Each row is a point. A path goes straight from each point to the next, and from the last back to the first. The post is the endless flat space through its rows: a point in 2 columns, a line in 3, a plane in 4, and so on, so that a path can go around it. How many times does the path go around the post? Going back the other way cancels.
In the rows, 128 means zero.

Post, one row:
[[128 122]]
Path, 22 rows:
[[168 110]
 [155 173]
 [101 159]
 [100 112]
 [121  93]
 [151 111]
 [167 145]
 [109 157]
 [ 73 132]
 [ 97  86]
 [160  82]
 [145 124]
 [132 149]
 [ 85 138]
 [ 76  88]
 [140  82]
 [168 119]
 [154 169]
 [119 143]
 [ 73 108]
 [114  94]
 [145  76]]
Times around: 4

Post:
[[103 134  83 181 164 131  95 143]
 [124 138  68  80  90  51 153 144]
 [119 156  69  70  32  97 178 134]
 [126 135 176 194 158 106 102  95]
 [100 145 167 117 158 122 101  66]
 [122 142 103  94 109 111 145 185]
 [116 128 123 144 161 114 164 105]]
Path (13 x 8):
[[156 174 106 169 137  92 143 136]
 [171 146  92 138 130 120  97 128]
 [120 125 119  94 101 129 127 151]
 [ 92 105 127 135  69 123 135 115]
 [130 103  72 125 110 118 114 129]
 [143 127 122  79 114 118 122  96]
 [ 85 124  70 117 117 120  94 138]
 [ 94 128 122 131 123  88 177 127]
 [ 97 180 141 150 120  66 164 116]
 [125 161 106 102 132  72 148 117]
 [ 62 150 113 105 147 105 177 154]
 [ 88 149 133 155 120 127 131  93]
 [101 161  70 165 136 148 138 169]]
Times around: 1

Post, 13 rows:
[[116 141 175 173 136 172 166 178  95 148 139 123  89 145]
 [109 128 125 111 148 156 194 112 118 144 174  91 184 119]
 [108 126  89 137 127 164 142  99 186  87 104  56 118 110]
 [153 144 146 121 107 100  47 113 195 105 182 124 182 135]
 [152 110  90 105 154 190 184 128 142 129 119 159 132 200]
 [108 140  60 118 163 118 157 158  94 142 106 135 105 134]
 [ 85 147 164 107 102 112 160 190 106 188 107 120  92 109]
 [114 164  88 137 123 135  95  76 161 199 107 130  79  90]
 [133 125  93 133  66  95 114 168 163 132 193 135 143 169]
 [124 155  90 164  60 119  84 132 163 149  86  48 194  89]
 [148 117 130 128  47 192  57 143 119 101 142  87 114 149]
 [141 125 178 153  33 136  93 112 129 101 155 152 174  98]
 [114 123 167 144  62  75  85  98 133 134 140  81 162 143]]
Path (16 x 14):
[[ 91 127 176 116  88 106 103 124 156 152 186 109 140 108]
 [124 126 114 139 131 147 111  79 156 140 120 117 141 195]
 [108 165 120 119  80 137 145 142 136 150 107 100 168 113]
 [156 164  85 136  73 151 122 117 152 166 174  89 124 140]
 [145 131 160 111 144 122 109 105 136 121 123 104 159 139]
 [151 106 182  99 110 144  83 159 128 163 135 117 134 101]
 [152 127 137  99 129 122 161 130 113 152 163  70 129 128]
 [106 158 105 143  45 112 132  92 155 138 124  80  96 113]
 [126 161 113 129 106 158  95  93 147 121 136 138 131 148]
 [ 83 130 129 125 110 172 132 123 104 145 153  82 116  93]
 [115  80 133 151 111 139 131  81 136 165 157 112 119 152]
 [128 102 130 133 102 113 142 168 138 147  95 117 136 117]
 [ 92 118 146 167  89 126 119 113  96 168 128 106 121 136]
 [125 121 156 105  88 162 112 175 163 164 138  76 175 141]
 [122  90 140 143 113 125 111 157 143 166 138  42  91 127]
 [142 129 180 123 116 127  95 154 181 160 113 116 144 143]]
Times around: 0

Post (17 x 18):
[[ 86 103 140 117 105 147 150 111 123 168 194 163 145 145 127  97  96 114]
 [172 126 160 151 102 129 149 128 166 201  99 139 146 123 126 136 157 129]
 [108 122 188  67 121 154  76 126 164  99 147 107 106 155 166  87  82  77]
 [103 105 140 128 116 136  65 138 199 143 140 175  67 114  92 141 145 112]
 [125 105 154 104 139 109 152 148 105 144 125 208 187  91 116 125  82 163]
 [120 127 117 128  98  54 122 139  79  99 137 120  82 114 142 131  97 137]
 [ 88 125 149 145 157 108 173 138 137 167 165 167 137  96 117  84 144 131]
 [106 113  77  52 127 163  85 127 133 165 170  86 142 110 169 133 118 136]
 [110 108  81 116 112 168  47 178 145 175 116 119 177 134  75 125 168  68]
 [111 108 129 146 157 144 116 118  98 168 171 169  95 167 172  77  99 141]
 [101 148  68 143 138 128 130  92  60 142  75 179  67 138 101 159 111 122]
 [131 113 143 130 151 178 128 150 122 165 149 105 131  94 157 166  64 159]
 [139 141 101  85 132 156 115 123  81 178 176  98 137 194 108 190 155 169]
 [128 118 110  94  94 173 146 141 109 142  86 149 137 182 102 112 109 174]
 [ 96 131  76 141 138 160  68 160 101 115 120 125 199 129 183 172 161  84]
 [111 136 198 118  90 134  70  98 117  98 143 158 118  86  89 130 103 182]
 [113 119  86 136 138 127 108  74 148  81 103 161 167 159  90 130  89 110]]
Path:
[[149 137 154 105 153 178 127 147  83 151 139 142 108 156 146 110 142 135]
 [132 122  74 117 107 152 124 139 117 143 166 153 117 122 189 175 163  88]
 [142 148 122 106 106 118 141 140 175 158 166  97 142 114 145 125 156 133]
 [102 137 100 153 121 139  86 156 141 179 153 155 168 148 134 171 134 144]
 [ 77  92 154 136  55 132 117 127 144 158 107 154 100 105 130 161 115 136]
 [ 95  99 103 103 169 142 106 114 127 149 109 107  97 120 102 171 116 142]
 [ 87  93  99 111 105  95 130 130 124 125 152 101 118 121 119 162  44 174]
 [139 151 126 145 130  96 129  81 164 165 126 191 146 121 166 144  96 140]
 [145 144 126  70 109 122 152 128 121 168 156 146 179 117  98 129 132 141]
 [112 124 160 119 138 123  82 178  86 191 189 156 145 101 176 118 130 143]
 [103 138 141  94 134 136  95 147 174 178 135 158  94 134 159 143 111 122]
 [109 152 125  82 132  89  69 117  65 121 152 178  77  97 102 155 123 167]]
Times around: 0

Post, 17 rows:
[[175 173 102 127 134 164  94 137 163 157 124 196 121  98  83  73 116 187]
 [183 153  89  85 143 150  65 124 131 132 124 173  85 142  86  90 132 170]
 [102 104 117 153 113 175 109 140 122  96 131 124 116  95 117 189 154 118]
 [133 142 199 171 113  71 147 125 125 159  90 127  80 118 148 116 116  97]
 [107 109  90 175  98 149 120 149 120  80 131 136 138 133  81 131 132  72]
 [ 76 108 129 159 169 141 121 138 134  51 116 108 150 107 132 139 136 103]
 [169 110 156 158 135  85 138 130  95 132  91 100  88  61 131 101 105 109]
 [144 113 103 145 145 141 169 140 115  85 140 155 145 123 138 139 149 114]
 [133 107 130 172 164 169 124  94 104  95 164 128 152 131 105 161 117 100]
 [135 113 173 133  88  95 156  90 106 156 125  91  98 109 139  89 111 139]
 [192 128 107 131 133 135 108  98 202 145 133 170  73 115  82  83 131 162]
 [117 128 104 147 133 131 120 159 120  69 194 119 152 118  73 173 137 116]
 [137 123 121 110 140 150 110 124 137 131 135 127 167 105 103 141 162  86]
 [154 104 193 130  85  72 121 102 119 128  96 164  88  78 151  97  76 104]
 [172 105 146 170 130  71 109 111 121 162 132 118 102  95 187 100 111 134]
 [178 150 161 152  88  80 140  83 129 128  80 105 124  95 166 126  96 128]
 [124 126  91 139 151 188 130 156 151  96 174  97 149 140 127 170 106  85]]
Path (23 x 18):
[[142  34 185 173  57 158 145 105  63  77 108 112  73  56 125 191 141  72]
 [123 111 145  99 100 151 116 150 121 128  91  92  34 120 160  63 103  96]
 [112 140 127 168 127 144 161 145  67 151 110 109 125  41 130 126 120 137]
 [160 108 128 135 140 100 119 137  97 120 157 154  98 111 102 180  85 114]
 [169  92 125 128 176 160 172 182 126 130 102 131 103  80 176 127 120 156]
 [139 122 136 102 131 125 133 143  92  99 138  81 115 116 116 102 118 134]
 [143 106 160 164 126 102  87  95 100 145 152 127 123  90 104 128 183  87]
 [139 122 109 165 140 154 127 164 111 116  98 145  91  81 114 126 110  92]
 [156 115  83  95 141 120 124 126 115 125  97 123 117  66 158 155 124 141]
 [121 120 139 126 142 152 133 137 161 113  49 132 105 102 153  92 123 145]
 [211  81 167 159 118  95 166  91 111  78  89 180 111  93 135  97 120  90]
 [199 130 159 160  72 136 119 110 111  85 166 131 123  76  77 150 107 142]
 [150 122 172 143 132 136 115  85 115 107 139 164  90  67 117 126 109 110]
 [154 170 139 138 164 108 201 130 160 122 119 156 139  71 178 134 108 101]
 [151  93 113 132 110  88  93  95 131 139 168  68 109 118 109 184 114 163]
 [148 106 182 150 146 102 124 120  95 125 148 174 153 106 103 103  99 130]
 [173  78 174 147 148 139 108  65 104 100 114 168 128  96 141 124  96  91]
 [157  88 111 174 160 140  99 160 122 126 143 114  82 123 119  94 118 132]
 [169 166 177 163 144 119 117 131 138  88  99  84 185  92  99 162 132 104]
 [150 157 101 145 145 159 138 101 194  32 170 134 174 111  96 150  93 145]
 [164 177  74 121 108 148 121 107 168 126 152 206 194  79 150 147 121 156]
 [138  88 119 122 169 154 147 135 100 109 144 177 110 100 129 149 144 139]
 [128  71 140 155 155 129 116 110 134 137 120 121 101 167 151  76  89 135]]
Times around: 4

Post:
[[144  82 126 177 165  95  83 129 165 148  84  96 105  94 198 117  94  67]
 [171 153 144 170 102  84  84 165 132 116 140 134 130  91  65 181 103 199]
 [148 122  97 128 117  97 100  92 164 130 185 171 111 194 137  99 137 107]
 [138  98 161 174 154 150 175 102 126 116 140 103 142  91 129 113 105  77]
 [151 112 196 141 139 137  76 113 214 111 115 104  97 100 148 119 120 145]
 [117 129 134  98 165 123 150 174 150 141 126 110  99 158 170 103 159 106]
 [130 139 153 117  95 131  98 180 155 113 106 158 158 128 144 109  78 135]
 [126 122 180 117  43 158 124 125 178 186 107  99 103 140 127  74 161 127]
 [142 107 170 113 111 132  99 112 125 122 150  96 131 185 101 159  98 153]
 [117 153 175 100 100 124 135 131  75 115 189 144  93 166 178 141 155 213]
 [ 94  92 112 152 148 173 103 187 162  99 108  96  91 134 179 102 108  47]
 [114 120 129 145 179 189 138 164  97 140 100  88 139 128 151 102 109 168]
 [157 101 160 109 150 121 105 126  83 128 208 126 103 119 139  95 115 120]
 [152 125 155 109  55  97  66 135 167  99 165 136 171 144 137 110 179 154]
 [ 83 140 125  87 108 123 162 137 139 112 186  93 147 114 150 120 103 166]
 [143 114 195 124  72 114 109 120  92  72 130  96  90 139  83  58 130 147]
 [115 127  49  99 149 115 124 125 144 121  93 153 107  94 165 133 154  72]]
Path, 23 rows:
[[141  88 162 136 148 127 106 127 117 100  95  96 126 187 133 120 141 174]
 [131  85 203 117 158 138 109 137 126 165 167 124 101  64 156 132  83 120]
 [131  75 152 179 114 112 121 107 133  65 114 132  99 101 147  78 145  87]
 [160 115 140 127 175 153 157 131 172 122 141 145 119 119 127 114 103 159]
 [158  87 144 158 152 133  98 159 171 214 141 112 120 121 164  46 136  94]
 [126 103 149  99 148 116 107 155 146 139 117  60 143 142 111  97 114 100]
 [116 140 146 106 145 121 119 130 111 116 111  97 117 112 153  88  83  48]
 [138 109 115 141  81 145 136 140 126 160 143  84 103 140 115 116  57  92]
 [147  62 150 145  70 127 108 107 147 112  92 114 103 127 160 126 114 113]
 [110  98  97 167 112  94 130 110 113 157 110 107 132 130 126 115 134 153]
 [143 118 202 116 166 156 118 169 128 167 127 169 131  84 158 123 152 181]
 [114  82 157  81 144 126 128 164 131 100 147 104  97 101 180  64  90 145]
 [141 100 144 130 156 156 110 181 163 112 110 158 163 111 159 106  93 151]
 [129  89 186  91 125  79 119 134 120 100 184 117 129 168  50 172  62  54]
 [ 93 133 137 107 125 167 138 133 135  99 112  96 161 209 122  83 125 149]
 [137 154 127 136 133 130  93 165 144 121 127 112 129 118 116  82  41 125]
 [137 109 116 123 159 162  96 134 200 115 163  98 119 173 110 136  59 142]
 [144 108 144 149 108 147 178 151 147 126  94  84 104  93  71 124 103 144]
 [147 125 104 115  92 140  94 117 124  78 160 118 150 144 129  69  82 138]
 [130 142 132 108  83  79  81 127 153 110 131 104 120  96 126 154  78 114]
 [ 96 137 176  82 152 148 128 120 123 118 173  66 117 113 126 116 121 146]
 [171 143 101 113 133 122 124 125 162 143 126 171 123 127 144 114 112  58]
 [131 117 103 128  99 126 134 121 161 142 109  96 114 150 169 130 149 117]]
Times around: 2

Post (17 x 18):
[[195 110  85 145 153 142 186  78 106 135 194 175 116 126 101 136 136 109]
 [152 137 115 113 179 171 195  95  94 150 113 144 115 161 171  84  87 173]
 [143  95 121 131 148 135  80 171 131  94 123 129 108 118 158 181 125 168]
 [103 114 130 140 137 150 164 154 138 123 159 103 110  90 120 132 161 147]
 [129 117 126 154 137  91 174 125 145 162 110 145 115 143 155  84  84 199]
 [129 130 129 133 139 117  99 178 133 157 185  89 142  99  72  90 142 142]
 [154 118 144  88 135 132 135 133 149  64 116 121 133 124 161 100 163 108]
 [140 124 138 105 103 155  99 165 142 137  78 133  90 113 191 129 115 164]
 [108 143 123 105 111 120 129 146 164  69 139 129 117 100 175 133 111 163]
 [142  78 131  90 139 161 114 147  96 141 120 165 174  97 187 167  93 107]
 [144  94  93 139 113 136 111  92  83 149 152 147  90 152 122 131 167 136]
 [125 114 106 128 143 152 144 156 127 156 118 105 113 116 130 147  84  91]
 [126 147 119 100 114 134 135 166 102 153 135  99 143  74  86 146 116 123]
 [118  73 123  97 171 162 121 159 113 112 124 132 107  69 146 151  88 132]
 [130 123 114 143 127 140 126 174 115 173 155 151 125 134  58 133 109 134]
 [124  96 126  99 169 111 120 121 131 143 132 169 117 107 173 151 155 134]
 [162 137 178 146 155 119 119 108 140 128 152 159 136 133 112 150  74  93]]
Path (24 x 18):
[[183  14  91 137 161 146 153 149 117 133  93 184 135  92 127 117 144 111]
 [126 109 150  92 156 194 121 124 177 116 130 180  99 133 166 117  95  99]
 [180 147  97  80 153 181 136 126 108 154 169  60 126 101 122 121 112 115]
 [158 155 110  99 160 105 168 131 142 132 136 135  86 132 118  99 144 146]
 [151 141 122 130 154 104 114  97  61 105 145  94 115 135 126 163 107 135]
 [170 149 117 120 143 143 147 185 151  90 117 118 150  83 176 141 168 161]
 [140 108 117  99 129 126  79 162 101 122 128 119 157 108 112 114 125 149]
 [181  98 101 110 161 208 163 179 144 139 113 128 132 144 174 102 113 140]
 [147  65 187 121 197 147  86 154 115 154 174  95 163 127 103  84 113  75]
 [130  91 147 155 111 141 139 176 132 130 145 151 119 140  76 120 105  99]
 [136 118 123 160 160 131 102 192  95 109 148 105 166 110 159 133  91 167]
 [127  69 100 133 135  84 162 110  96  94 135 125 105  64 119 104  91 137]
 [168  85 113 124 140 122 111 176  83 122 155 111 168 154 158 121 104 157]
 [157 120 166 119 190 145 166 131 146 151 103  97  89 128 123 104  81 106]
 [110  92  83 121  42 119 135 142 109 125 118 136 107 126 100 122 118 162]
 [123 113 150 118 139 131 150 126 165 154 121 143 120  52 152 125 113 115]
 [143 148 128 132 167 157 138 175 139 159  76 199 130 158 128 105  19  66]
 [ 88 105 108  78 117 139  66 169  63 145  93 114 100 137 106 137 106  90]
 [150 136 179  70 101 187 192 160 124 115  99 145 131  68 207 158  25 167]
 [161 102 150 101 140 153  98 110 141 220 175 139 157 165 164 112 152  81]
 [113  93  67 137 159 165 171  79  85 159 128 167  69 180 106 213 176 134]
 [162 142 175 115  97 139  40 150 131 120 175 103 131 130 132  87 140 159]
 [146 118 120 122 149  93  76 127 133 127 142 125 102 121 184 140  92 153]
 [156 140 181 185 168 101  70 170 155  74 166 152 150 141 174 165 164 165]]
Times around: 1

Post (17 x 18):
[[ 67 111 150 163 106 145 185 136 128 112 128 112 142 133 187 144 148  87]
 [158 124 137  80 181 197 123 101 130 119 146  99 113 110 170 107 105 131]
 [126 164 134 153 180 121 126 142 128 114 146 133 111 121 163 114 151 148]
 [ 93  94 142 181 153 123 144  99 107 133 104 110 126 119 114 140 113  99]
 [136 145 121 174 129 183  71 161 211  91  93 131  72  99  80 176 131 135]
 [ 91 142 107 138 116 103 127 142 139 156 154 153 118 114 120 111 149 114]
 [131  88 162 173 152 101 126 117 109 114 136 140 127 161 156 169 128  82]
 [104  95 123 127 173 159 119 107  88 101 178 135  96 139 159 118 117 143]
 [127 141 106 107 131 101 168 155  77 114 160 101 129 133 147  77 164 118]
 [132 113 136  46 167 149 168 148 115 147  70 106 102 114 111 144 152 117]
 [104 135 145 139 176 105 144 145 141 136 125  78  86 147 117 156 121 114]
 [113 155 115 171 152 142 143 142 131 136 157 134 108 137 111 145 107 134]
 [119 175 119 133 123 115 135 117 112 121 138 105  84 117 131 147 129 145]
 [136 160 140 144 108 147 146 152 123 132 113  97  68 151 175 101 146 164]
 [ 78 145 130 123 124 101 123 132 108 125 119 133 143 136 118 139 120 128]
 [118 167 130 175 150 141  82 176 142 170  90  92 101 115  73 189 124 120]
 [ 99 122 101 162 154  98 112 136 125 115 103 145 102 127 154 166 107 105]]
Path (31 x 18):
[[ 93 109 147 148 135 105 118 107 103 105 124 132  77 175 117 103 138 120]
 [ 98 137  64 115 104 166 151 102  96 110 134 134 122  93 143 118 158 157]
 [101 112 128 125 166 102 173 134 133 163 151  93 131 127 189 190 121  87]
 [116  98 158 207 116 116 123 112 114  90 144  94 118 125 161 155  93 105]
 [106 119 165 146 141 115 139 124 124 150 179 161  97 154 187  91 139 121]
 [150 214 145 139 139  93 180  88 104  96  87  88  78  99  61 139 153 147]
 [139  74 137 150 147 119 127  76 145  96 136  80  61 148 151 159 155  81]
 [100 200 106 137 169 105 119 137 106  95 127 123 207 117 127 183 120 153]
 [123  80 153 135 113 165  93 133 123 117 117 117 147  86 106 152 160 127]
 [147 192 137 114 154 101 165 153  86 109 150 147 147  77 111 164 156 119]
 [146 145  98 141 118 122 152 168  48 163 189 119  47 183 109  49 139 159]
 [111 129 104 165 216 152  95 110 188 133  75 113  74  98  80 184  60 113]
 [ 87 175 133 115 125 107  74 149  84 119 113 135  71 153 119 170 143 182]
 [123 143  97 102 122 126 118 132 100  99 115  88  71 114  73 183 140 132]
 [136  97 129 178 121 107 112 137  95  60  80 113 146 116 145 135 156 108]
 [121 143 100 131 165 131 131 107 107 179 158 111  72 106 153 113  81 147]
 [133 178 141 105 161 112 191 144 117 114 122  92  94  74 123 125 148 115]
 [185 126 123 177 165 151  77  92 108 143  87 119  60 134  66  94  75 167]
 [ 88 139 190 204 205 120  86 127 140  93 187 160 164 169 192 148  95  72]
 [ 92 142 130 145 142 109 134 102 107 136 137 121 117 117 147 116 149 111]
 [ 82  98  92 119 177 139 130 158  67 155 147 100 115 143 182 104 133 127]
 [ 91 131 176 143 148 119 212 158 186 189 123 115  81 191 113 189 103 117]
 [156  89 127 161  89 105  91 108 160 133  75 103  98  35 146 131 162  50]
 [ 54 115 137 116 153 144 191 127 153 153 105 134  92  80 169 139 120  92]
 [ 89 141  82 159 154  92 171 161 137 122 100 142  32 115 121 138 152 130]
 [115 145  90 163 105  82 100 128  84 124 138 107  47 153 128 104 154 147]
 [114 176 135 132 118 122 120 141 133 108 125 125  96 140 146 114 182 171]
 [118 144 110  97 130 155 165 147 144 166 102  54 102 137 122 183 103 122]
 [148 167  62 102 145  80 134 146  93 182  92 140 107  75 123 154 121 116]
 [131 137 132  94 152 127 155 161 112 199 141 138 124  96 120 143 142  93]
 [107 125 180 104 133 155 174 150 123 108 114  82 122 141 162  65 157  93]]
Times around: 5

Post (17 x 18):
[[159 125 170 119 110 150 155 138 152  88 116 139 139  95 152 137 110 174]
 [148  91 122 123  79 129 123 104 152 101 104 109  80 168 150  62 146 175]
 [128 140 152 122 108 107 140 155 171 128 136 156 129 155 116 119 115 120]
 [ 72 111 105  98 117 137 102 121 119 103  91 157 123 149 162 133 113 109]
 [148 164 145 129 117 117 179  94 124 102 148  87 119 119  73 154 116 154]
 [ 93 173  95 101 122 112 112 147 145 116 154 137 132 139 131 135 154 158]
 [119  99 155 135  58 103  93  99 142 109  73 139 112  96 166 113  86 118]
 [117 119 157 112 109 142 108 136 118 157 110 151 151 162 176  84 152 133]
 [184 146 123 106 111 162 156 119 132  96 132 100 118 178  88 126  54 107]
 [118 142 110  80 136 107 158 102 151 151 141 129 130 141 101 102 169 100]
 [107 132 129 117  60 119 133 150 118 106 153 114 101 153 186 106 148 141]
 [ 98 169 165  98  89  77 118 139 131  86 130 126 123 104 135 130 184  98]
 [168 136  94 147 143 167 124 165 120 102 109 118 135 156 140 173  81 144]
 [120 149 112 113 117 170 129 158 145 112 110 115 124 153  88 100 107 124]
 [119  82  89 125 105 146 135 158 125  84 106 191 164 136 151 112  93 117]
 [119 117 131 122 118 100 108 141 122 131 122 138 102 119 141  89 137 150]
 [121 117 142  81 121 157  91 148 130 101 135 121 147 124 137 172 177 152]]
Path, 26 rows:
[[ 79 140 117 111 113 133 125  88 122 145 125 124 151 150 146  95 164 127]
 [ 87 125 164 118  69 121 143 155  93  73 142 118 157 108 137  80 111 111]
 [126 107  94  80  88 121 179  73  82 138 127  91 121  86 131 130 115 138]
 [123 158 131  84  69 153 136 110 121 126  79 131  80 152 132  80  78  89]
 [178  96 125 124 105 126 128 109 155  88 117 136 126 112 127 142 144 143]
 [110 151 149 148 121 106 149 161 190 148 110 175 150 160 126 100 103  86]
 [173 102 180 101  73 143 118 117 220 112 122 119 154 145 110 104 105 129]
 [ 84 143 100 130 114  50 124  76 111  71  53 164 137  93 185  96 141 123]
 [166 110 156  96  37 124 143  83 111  97 107  94  89 149 196  63 163 213]
 [ 82 147  74  82  80  99 101 131 103 136 125 161 130 101 197  88 164 103]
 [ 94 132 118 112 142 117 120 125  69 103 110 130 105 131 137 135 158  70]
 [ 57 108 133 122 122 157  65 139 144 136  96 173 139 136 173  87  78 154]
 [165 149 121 117  54 124 153 120 151  64 100 120 158 156 181  60  73 107]
 [175 106 143 106 128 122 219 130 129  91 134 148 158 129  87 145 130 107]
 [113 120 128 101  67 154 103  99 127  99  84 148 139 108 143  92  87 121]
 [102 126 163 125  59 115 138 140 161  90 110 179 134 121 143  66 149 132]
 [149 125 215  88 102 104  85 143 160  75 202 116  71 156 128 101 140 172]
 [162 129 110 116 133  97  99  75 190 143  79 105 131 159 150 113 139 132]
 [188  67 148 106  70 143 105 114  16  43  91  76  89 135 152 137 106 153]
 [106 178 146 108  96 119 131 220 129 125 139 158 146 154 123  70 214 109]
 [102 157  95 104 118 140 103 169 107 141 167 151  89 156 190  59 117 132]
 [142 123 110 145  74 119 135 121 160  68 130 102 106 149 155 110 140 171]
 [136 102  88 114 163 121 113  94 158 162 134 102 164 178 114 121 201 158]
 [116 122  89 109 116 125 126 193 128 127 122 134 119 142 183 106 178 127]
 [108 100 150 150  84 117 104 142 155 123 107 146 112 171 104 139 118 149]
 [135 192  90 117 104 150 203 133 201 110 134 147 120 110 118 158  37 114]]
Times around: 5

Post:
[[130 100 145 175  63 110 148  98 125 152  63 172 122 154 124 127 113 129]
 [163 102 171 125 134  97 115 127 134 144 151  70 128 121  96 150 147 117]
 [167 156 115 148 136  72 104 123 133 135 139  73 114 151 139 107 151 130]
 [156 123 165  88 134 115 134 124  85  72 148 124 133 134  99 118 163 161]
 [141 138 141 150  96 104 116 134  91 121 182  83 110  85 115 176 166 150]
 [148  99 119 154 120 118 115 129  67 119 126 109 119 106 127 162 126  82]
 [151 103 169 184 122 112 108 161 151 100 105  70 117  74 111 129 105 102]
 [131 133  83 205 142 107 169 134 168 136 164 134 136  72 141 188 125 144]
 [163  99 144 174 131 104  66 145 121 157 131 120 145  66 130 147 130 103]
 [125  95 157 132 123 140 109 104  89 101 102 125 147 181  98 101 146 175]
 [120 140 133 117 124 118 108 115 114 130 148  98 108 132 168 136  95 170]
 [141 141 146 123 116 170 142 117 134  52 197  80 109 159 125 109 173 100]
 [162 112 140  99 137 160 153 114 123  96  96 107 139 116 135 130 181 185]
 [128  60 153 144 114 107  93  61 138 100  74 146 105 133  95 112 103 128]
 [145 140 111 129 167 171 153 136 166  82 119  88 123 102  85  81 121 133]
 [127  91 106 130 120  90  87 149 140 136 133  66 155  83 151 113 117 121]
 [132  99 136 165 161 115 150 106 116 138 134 125  94  81 114 130 194 117]]
Path (25 x 18):
[[196 103 224 118 151 116 103 108 107 166 103 118  96 145  90 141 154 135]
 [132  85 185 153 116  94 124  88 186 169  84 145 118 154  86 145 113 168]
 [151 141 125 145  87 107 114 136 122  54 112  98 140 120 111 125 132 110]
 [121 108 139 173 133 121 129 130 149 110 157 113 177  97 106 113 107 178]
 [180  92 109 172 122  83  70 116  75  82  73 101  95 111 143  50 210  58]
 [159 111 184 125 124 142 111 110 154  92 152 120  96 117 123 165 142 146]
 [ 90 116  92 108  90  89 107 173  72 119 142  81 160  80 199 156 107 158]
 [131 136 207 137 114 148 118 139 111 103 155  62 149 130  88 142 100 137]
 [139 105 147 185 184  97 114 103  65 141 156 112 120  81  85 142 181 160]
 [151 122 127 159 105 104 136 173 127 120 143  96 133  87 154  91 129 112]
 [161 142 161 184 120 157 135  76 131 125 125 118  85 129 107 143 172 153]
 [159  67 165 129 118 133  97 125  31 121  77 131 152 109  76 122 178  92]
 [ 97 125 115 133  96 141 159 127 156 121 147 126 119 130 141 148 126 121]
 [166 108 173 107 156 131  96 105 171  61 127  67 123 122 105 136 185 208]
 [110 137 144 152 165 101 166 127 169 115 114 129 134 140  80 137  84 192]
 [102 121 168 155 106  72 151 137 133  94 198 119 142  92 183 138 175 160]
 [179 140  73 171 156 126  95 136 102  97 101  74 122 109 130  70 149 102]
 [149 116 110  92 142 174 136 113 148  88 127 107 105 117 129 107  89 153]
 [139 126 157 128 115 177  99 147  66  51 171 100 123 158 186 163 166 134]
 [160 118 122 156 151  90 126 149 121 105 142  88 107  76  94 130  81 114]
 [148 129 165 179 146  88 126 109  96 186  93 173 115 109 106 134 109 166]
 [119 136 139 106  59 119 171 106 144 108 109  83 118 108  88 131 112 177]
 [159 158 143 153  91 103 123 135 158 106 157  78 109 128 133 145 167 120]
 [174 121 139  93  96 109  98 130  79  67  99 129 111 178 129 104 126 156]
 [223 157 125 117 163  78 155 147  83  90 122  64 120 143  79 140 144 127]]
Times around: 1
